Each row is a point. Each copy is the shape, with its points in the same order, stretched, turned, moved and blurred by noise. Is it also mirrored, or only turned?

Shape:
3.4; -1.0
-6.3; -1.6
-1.7; 2.7
0.5; -0.1
3.2; -1.1
4.1; 0.8
-1.2; -1.0
-3.8; 3.9
Copy 1:
0.0; 3.9
0.2; -6.9
-4.3; -1.4
-1.3; 1.1
-0.4; 3.4
-1.8; 4.4
-0.1; -0.8
-5.4; -3.5
Copy 1 is: only turned
Copy 2 (8 x 2):
4.2; 1.8
-5.2; -4.5
-3.1; 1.9
0.3; 1.3
3.9; 1.3
3.4; 3.8
-0.7; -1.2
-5.9; 1.9
Copy 2 is: only turned
Copy 3 (8 x 2):
-3.5; 1.3
1.6; -6.7
1.5; -2.2
-1.1; -0.8
-4.1; 0.2
-2.3; 1.7
-1.4; -3.1
4.7; -4.3
Copy 3 is: mirrored
Copy 4, 8 rows:
-1.0; 2.5
4.9; -3.1
-0.6; -3.2
-0.1; 0.1
-0.8; 2.6
-3.2; 1.7
1.5; -0.3
0.5; -5.5
Copy 4 is: only turned

Shape:
-3.6; 4.3; -3.9
0.3; -1.9; 1.1
2.1; 1.7; 0.1
2.8; -2.1; 1.7
-0.5; 2.1; 2.0
1.0; -3.8; 1.1
-0.1; -1.1; -1.8
-4.2; 5.9; 2.3
5.3; -0.9; 3.2
Copy 1:
2.1; 5.0; -8.2
-0.1; 0.2; 1.1
-2.9; -0.6; -1.8
-2.0; -2.1; 2.1
-3.3; 2.1; -0.8
0.9; -1.0; 2.7
2.3; 0.4; -2.1
-3.9; 6.7; -3.6
-5.6; -4.1; 3.2
Copy 1 is: mirrored
Copy 2 (9 x 3):
3.3; 1.9; -7.1
-0.9; -1.4; 0.4
0.1; 3.6; -1.0
-2.1; 0.6; 1.4
2.2; 1.0; 1.9
-2.2; -2.4; 0.5
-0.8; 0.0; -4.0
6.2; 0.6; 2.4
-2.1; 3.5; 3.9
Copy 2 is: mirrored
Copy 3 (9 x 3):
5.5; 1.6; -0.2
-3.0; -2.2; 0.7
-3.0; 1.4; 1.9
-6.0; -1.1; 2.3
-1.4; 1.0; -1.1
-4.3; -4.7; 2.0
-0.7; -2.1; 2.0
1.9; 2.8; -4.3
-8.0; 1.2; 2.0
Copy 3 is: only turned

Shape (12 x 6):
0.0; 1.9; -0.3; 1.0; -1.1; -1.4
2.4; -3.8; 0.6; -4.2; 5.1; -1.6
0.5; -0.3; 2.4; 1.7; -1.2; 0.5
3.3; -5.8; -2.5; -3.3; 2.1; -0.1
-4.1; 1.2; 1.8; -0.7; -2.0; 0.3
3.2; -4.5; -0.8; -2.9; -1.2; 3.1
4.7; -3.3; 2.4; -4.5; 1.3; -4.9
3.2; -2.7; -2.5; -5.2; 0.8; 0.1
4.9; -1.1; 1.6; -4.2; 1.9; -1.1
-1.2; 0.0; 1.2; -1.0; -1.4; -0.9
-4.0; 1.1; -1.0; 2.2; -2.0; 0.0
-1.4; -2.3; -0.2; -0.7; -1.6; -1.4
Copy 1, 12 rows:
-2.3; 1.5; -1.4; -0.9; 1.9; -1.9
1.0; -1.6; 3.0; -1.2; -0.5; 10.5
-1.0; -1.6; 1.4; -1.1; 4.2; -1.1
-0.6; -2.1; 0.8; 4.0; -0.5; 10.3
1.3; 5.2; 3.5; -0.6; 2.1; -3.5
2.4; -4.0; 2.4; 6.1; 1.3; 5.6
3.1; -1.0; 1.6; -2.7; 4.8; 10.6
2.5; -0.8; 0.3; 4.2; -1.7; 7.6
3.8; -3.5; 0.9; -0.4; 1.1; 7.2
0.7; 2.9; 2.0; -0.3; 2.3; -0.1
-3.4; 4.3; 0.7; 0.3; 1.2; -4.5
-1.3; 3.4; 1.9; 1.3; 2.8; 2.5
Copy 1 is: mirrored
Copy 2:
0.2; -0.1; 1.1; 2.2; -0.7; -1.2
0.9; -0.9; -2.9; -5.6; -2.6; 6.1
-1.2; -0.7; -2.3; 1.1; 0.3; -2.8
1.0; -1.6; 0.0; -9.6; -3.2; 2.4
2.1; 1.9; -1.6; 3.0; 2.1; -1.1
0.3; -2.7; -1.1; -6.9; 1.0; -1.1
2.3; -6.0; -4.5; -2.9; -3.4; 4.4
2.6; -2.5; 1.2; -6.2; -1.0; 3.1
-0.1; -4.8; -1.9; -2.5; -0.8; 4.2
1.4; -0.3; -0.7; 1.1; 0.1; -0.9
0.7; 3.1; 1.5; 2.1; -0.2; -3.1
2.2; 0.3; -0.8; -2.0; -1.1; -1.9
Copy 2 is: only turned
